Rows are points. The window is the flat piece filled in between its corners: a triangle in 3 columns, a solid with four corners in 4, and so on. A path goes straight from each point to the next, and from the last back to the first. List the points from which the path goes on through the window.

Window, 3 rows:
[[-0.24, -0.01, +0.03],
[+0.09, -0.03, +0.67],
[+0.36, +0.28, -0.44]]
Path:
(1): [-0.32, +0.44, +0.07]
(2): [+0.02, +0.18, +0.66]
(3): [+0.15, -0.16, +0.53]
(4): [+0.02, -0.32, +0.05]
(5): [-0.59, +0.21, +0.48]
(6): [+0.10, +0.36, +0.26]
(7): [+0.33, -0.38, +0.15]
(8): [+0.21, -0.21, -0.17]
(9): [+0.08, +0.58, -0.21]
(10): [-0.37, +0.02, +0.49]
(11): [-0.29, -0.37, -0.04]
(12): [-0.11, -0.33, +0.01]
Through the window after points: 2, 6, 8, 12

Window (4 x 4):
[[+0.17, -0.15, -0.67, +0.26],
[+0.18, +0.11, +0.22, -0.39],
[-0.04, -0.49, +0.27, +0.06],
[-0.12, +0.80, -0.09, -0.19]]
Path:
(1): [+0.13, -0.07, +0.19, +0.31]
(2): [+0.25, +0.13, +0.28, -0.09]
(3): [-0.08, -0.01, +0.27, -0.55]
(4): [-0.36, +0.65, -0.62, -0.19]
(5): [+0.53, +0.27, +0.16, +0.04]
(6): [+0.23, -0.14, +0.19, +0.60]
(7): [-0.27, -0.32, +0.16, -0.49]
(8): [-0.57, -0.07, -0.42, -0.12]
(9): [+0.17, +0.63, +0.09, -0.20]
(10): [+0.15, -0.03, +0.22, +0.14]
(11): [-0.08, -0.36, +0.16, -0.30]
(12): [-0.18, -0.26, -0.48, -0.09]
(13): [+0.12, +0.67, +0.42, +0.24]
(14): [+0.26, +0.30, +0.40, +0.03]
(15): [-0.09, -0.38, +0.05, -0.22]
(16): [-0.15, -0.16, -0.30, -0.33]
Through the window after points: 6, 8, 10, 14, 16

Window (4 x 4):
[[-0.11, +0.34, -0.21, +0.11],
[-0.31, +0.09, -0.10, +0.13],
[+0.22, -0.46, +0.29, -0.31],
[+0.03, -0.15, +0.54, +0.56]]
Path:
(1): [+0.11, -0.17, +0.71, -0.32]
(2): [+0.11, -0.06, +0.51, -0.25]
(3): [+0.04, -0.46, -0.04, -0.06]
(4): [+0.14, +0.03, -0.57, +0.17]
(5): [-0.31, +0.36, +0.14, +0.09]
(6): [-0.17, -0.21, +0.48, -0.55]
(7): [+0.36, -0.43, +0.02, +0.18]
(8): [+0.24, -0.71, +0.14, -0.14]
Through the window after points: 2, 4, 6

Window, 6 rows:
[[-0.04, +0.07, +0.59, +0.22, +0.42, -0.04],
[-0.14, -0.57, -0.36, -0.36, +0.38, +0.00],
[+0.33, +0.01, +0.25, +0.13, -0.37, -0.36],
[+0.14, +0.45, -0.17, +0.43, -0.60, +0.01],
[+0.19, +0.51, +0.33, -0.24, +0.33, +0.17],
[-0.37, -0.47, +0.33, -0.19, -0.01, -0.35]]
Path:
(1): [-0.14, -0.08, +0.63, -0.04, +0.02, +0.48]
(2): [+0.35, -0.11, +0.40, -0.09, -0.13, +0.04]
(3): [+0.06, +0.41, -0.06, +0.26, -0.06, -0.21]
(4): [+0.28, +0.23, -0.11, -0.12, +0.28, -0.65]
(5): [-0.18, -0.58, -0.07, -0.05, -0.21, +0.36]
(6): [+0.21, -0.09, +0.50, -0.44, +0.37, +0.63]
(7): [-0.11, +0.22, +0.19, +0.09, +0.36, -0.55]
(8): [+0.11, +0.13, +0.17, +0.14, -0.19, -0.59]
Through the window after points: 4
